Every row gives one point. The points of each table are mixes of a few directions, plus a little noise. How many directions does each table use, and how many do they share? Where both have some left over, give the other angles between the two spaces (their principal angles), to ten degrees, smallest first.

First:
[[  0.0   0.8   0.6]
 [ -0.1  -4.9  -3.7]
 [  0.1   5.4   4.1]
 [  0.2   8.0   6.0]
 [  0.0  -0.3  -0.2]
 [  0.0   2.3   1.7]
 [ -0.2 -11.3  -8.6]]
Second, 6 rows:
[[-0.1 -5.8 -4.4]
 [ 0.1  6.8  5.2]
 [-0.2 -6.3 -5.0]
 [ 0.1  8.9  6.7]
 [ 0.0  0.7  0.5]
 [-0.2 -4.0 -3.0]]
Directions: first 1, second 1, shared 1

First, 6 rows:
[[  3.2 -13.9  -2.8  -9.1  -4.4   2.6]
 [ -7.2   4.1   1.4   0.7   3.7  -2.3]
 [ -6.6   5.3   1.5   1.6   3.8  -2.3]
 [  8.7   4.8  -0.2   6.4  -2.1   1.4]
 [ -1.9  -1.5  -0.2  -1.4   0.1  -0.3]
 [  3.8   1.3  -0.2   2.0  -1.1   0.7]]
Second:
[[  4.3 -13.2  -2.8  -8.2  -4.6   2.6]
 [  5.5   6.6   0.6   6.7  -0.7   0.5]
 [-10.1   7.0   2.0   1.6   5.3  -3.2]
 [ -4.0   5.4   1.4   2.7   2.8  -1.5]
 [ -6.3   5.0   1.6   1.5   3.7  -2.2]
 [  3.6  -0.5  -0.2   1.2  -1.4   1.0]
 [  1.4  -6.3  -1.3  -3.8  -1.9   1.0]
 [  5.3  -3.8  -1.1  -1.3  -2.9   1.6]]
Directions: first 2, second 2, shared 2

First:
[[  4.0   1.0   5.9   1.1   2.7  -2.5   3.7  -1.5]
 [  5.9   1.4   8.7   1.7   4.0  -3.5   5.7  -2.3]
 [ -3.9  -0.9  -5.7  -1.0  -2.5   2.2  -3.7   1.6]
 [ -6.5  -1.4  -9.5  -2.0  -4.2   4.0  -6.1   2.5]
 [  6.4   1.5   9.4   2.0   4.2  -3.9   6.2  -2.5]
 [  1.3   0.3   1.8   0.3   0.7  -0.6   1.0  -0.4]
 [ -7.4  -1.5 -10.7  -2.1  -5.0   4.3  -7.1   2.9]]
Second, 8 rows:
[[ -0.9  -2.8   9.4 -12.8   3.1  -0.5  -4.0  12.5]
 [  0.9   9.2  -0.1   5.4  -6.9   2.6 -17.2  -4.0]
 [  0.1  -0.3  -2.7   3.0  -0.1  -0.2   3.2  -3.1]
 [  0.0  -1.8  -2.3   1.8   1.1  -0.6   5.7  -2.1]
 [  0.2   2.8  -0.3   1.9  -2.1   0.7  -4.8  -1.5]
 [  0.0  -1.7  -1.5   0.7   1.1  -0.5   4.6  -1.0]
 [ -0.3  -2.5   0.2  -1.6   1.9  -0.7   4.7   1.1]
 [ -0.1  -2.7  -2.6   1.5   1.8  -0.9   7.9  -2.0]]
Directions: first 1, second 2, shared 0; angles 70

First:
[[ -3.8   2.9  -0.6  -1.0   2.5   6.4   0.6  -6.6  -0.1]
 [ -1.5 -11.0   4.4  -1.2   8.2   6.7  -1.9  -2.8  -3.8]
 [ -2.5  -4.7   3.3  -2.2   3.6  -6.5   0.2   4.8   6.8]
 [  2.9   6.9  -3.4   1.9  -6.8  -2.8   0.9   1.5  -0.8]
 [  4.0   1.2  -0.9   2.2  -6.6   2.0   0.2   0.0  -7.6]
 [  7.4  -2.3  -3.2   2.7   0.2  -7.5  -2.9   8.1   1.4]
 [ -6.6   6.9   0.3  -2.3  -1.2   1.7   2.9  -5.0   4.2]]
Second, 8 rows:
[[  1.5  -2.0   1.8   1.4  -3.1   4.9   1.1  -3.7  -8.9]
 [  2.2  -2.4   2.3   2.2  -3.6   5.9   1.6  -5.4 -11.6]
 [ -2.2   0.5  -1.0  -2.8   0.6  -1.4  -2.2   5.9   7.4]
 [  1.7  -3.9   3.3   1.2  -6.2   9.8   0.8  -4.0 -14.2]
 [ -1.9   0.5  -0.9  -2.3   0.6  -1.4  -1.8   5.0   6.3]
 [  1.3   3.2  -1.9   2.5   5.1  -7.5   2.2  -3.6   4.1]
 [ -0.7   2.2  -1.9  -0.2   3.7  -5.6  -0.2   1.6   7.6]
 [ -1.8   1.9  -1.9  -1.8   2.9  -4.8  -1.3   4.5   9.5]]
Directions: first 4, second 2, shared 1; angles 70
